Each row is a point. Examples show where two turns around zero, p and q, send a point. Write where each new point lands after one turn and then the other. Backwards means that the second turn is done in reverse. Each puzzle has new turns, and all numbers are rounded.

Turn p:
[0.34 0.07] -> [ 0.28 -0.20]
[ 0.08 -0.15] -> [-0.05 -0.16]
[0.02 0.39] -> [0.30 0.25]
[-0.43 -0.30] -> [-0.51  0.11]
Turn q:
[-0.48  0.08] -> [-0.12 -0.47]
[0.20 0.15] -> [-0.13  0.21]
[ 0.28 -0.23] -> [0.25 0.26]
Where do these land?
p, then q backwards: [0.08 0.48] -> [ 0.30 -0.38]
p, then q: [ 0.11 -0.35] -> [ 0.30 -0.20]
p, then q backwards: [-0.12 -0.36] -> [-0.19  0.33]
q, then p: [-0.07  0.23] -> [-0.20  0.14]

Turn p:
[-0.05 -0.47 -0.15] -> [ 0.05 -0.33 -0.37]
[ 0.17  0.00 -0.04] -> [ 0.17  0.05 -0.01]
[-0.07  0.60 -0.20] -> [-0.18  0.60  0.11]
[-0.05 -0.13  0.39] -> [-0.04 -0.32  0.27]
Turn q:
[ 0.67 -0.16  0.17] -> [ 0.17 -0.68  0.12]
[-0.26  0.15  0.23] -> [ 0.24  0.29 -0.01]
[-0.23 -0.16 -0.19] -> [-0.26  0.19  0.10]
[-0.18  0.17 -0.20] -> [-0.14  0.20 -0.21]
Where do these land?
p, then q: [-0.21  0.32  0.02] -> [ 0.19  0.31 -0.11]
p, then q backwards: [-0.29 -0.07  0.43] -> [ 0.24 -0.43 -0.17]
p, then q: [ 0.20 -0.02  0.06] -> [ 0.08 -0.19  0.02]
p, then q: [ 0.30 -0.23 -0.51] -> [-0.38 -0.37 -0.35]

Turn p:
[-0.34  0.46  0.27  0.08] -> [-0.53  0.30  0.12  0.13]
[ 0.15  0.06  0.19 -0.39] -> [ 0.06 -0.14  0.40  0.18]
[ 0.29 -0.23 -0.16  0.23] -> [ 0.34  0.02 -0.15 -0.27]
[-0.38  0.01  0.19  0.15] -> [-0.22  0.24 -0.19  0.24]
[ 0.28 -0.29 -0.49 -0.07] -> [ 0.34 -0.43 -0.18 -0.28]
Turn q:
[ 0.06  0.20 -0.23 -0.11] -> [ 0.07  0.21 -0.01 -0.24]
[-0.46 -0.03  0.17 -0.37] -> [ 0.57 -0.15 -0.03  0.16]
[ 0.32  0.09  0.49 -0.05] -> [-0.13  0.22  0.31  0.44]
[-0.35 -0.12 -0.16  0.34] -> [-0.04 -0.47 -0.06 -0.24]
[ 0.43 -0.13 -0.27  0.20] -> [-0.47  0.18 -0.20 -0.13]
Where do these land?
q, then p: [-0.23 -0.11  0.37 -0.07] -> [ 0.31  0.28 -0.12 -0.13]
q, then p: [ 0.00  0.25 -0.23  0.35] -> [-0.06 -0.17  0.14  0.43]
p, then q: [ 0.08  0.16 -0.14 -0.12] -> [ 0.12 -0.07 -0.10  0.19]
q, then p: [-0.45 -0.44  0.06 -0.23] -> [ 0.47 -0.14 -0.26 -0.38]
p, then q: [-0.28 -0.08  0.41 -0.31] -> [-0.33 -0.37  0.31 -0.06]
q, then p: [ 0.54  0.12 -0.35  0.03] -> [-0.61 -0.20  0.10  0.09]
p, then q: [ 0.35  0.10 -0.12  0.35] -> [ 0.28  0.43 -0.02  0.07]

Turn p:
[ 0.00 -0.06 -0.27  0.04] -> [ 0.23  0.13 -0.09  0.04]
[ 0.42 -0.22  0.50  0.30] -> [-0.36 -0.09  0.42  0.50]
[-0.30  0.08 -0.14  0.09] -> [ 0.25 -0.18 -0.11 -0.14]
[ 0.04  0.29 -0.12  0.26] -> [ 0.06 -0.18 -0.30  0.20]
[-0.17 -0.08  0.04 -0.68] -> [-0.18  0.30  0.07 -0.61]
Turn q:
[-0.10 -0.38 -0.34 -0.45] -> [-0.62 -0.09  0.27 -0.07]
[-0.37  0.26 -0.35  0.02] -> [-0.19  0.20 -0.07  0.50]
[-0.05 -0.15  0.24  0.21] -> [ 0.18 -0.28 -0.13 -0.04]
[ 0.30  0.33 -0.04  0.29] -> [ 0.27  0.35 -0.28 -0.08]
[ 0.40  0.21  0.27 -0.22] -> [ 0.31  0.23  0.27 -0.32]
[-0.17 -0.27  0.22  0.15] -> [ 0.06 -0.40 -0.08  0.01]
Where do these land?
p, then q: [-0.12  0.13  0.01  0.26] -> [-0.15 -0.13 -0.16 -0.19]
q, then p: [ 0.16  0.24 -0.06 -0.37] -> [-0.36 -0.27 -0.10 -0.09]
p, then q: [ 0.50 -0.72  0.28 -0.08] -> [ 0.86 -0.13  0.02  0.31]
q, then p: [-0.20  0.17  0.04  0.46] -> [ 0.28  0.16 -0.16  0.39]
q, then p: [-0.07  0.01 -0.25  0.04] -> [ 0.18 -0.15 -0.11 -0.05]
q, then p: [-0.26  0.16 -0.03 -0.31] -> [-0.10 -0.38  0.14  0.13]
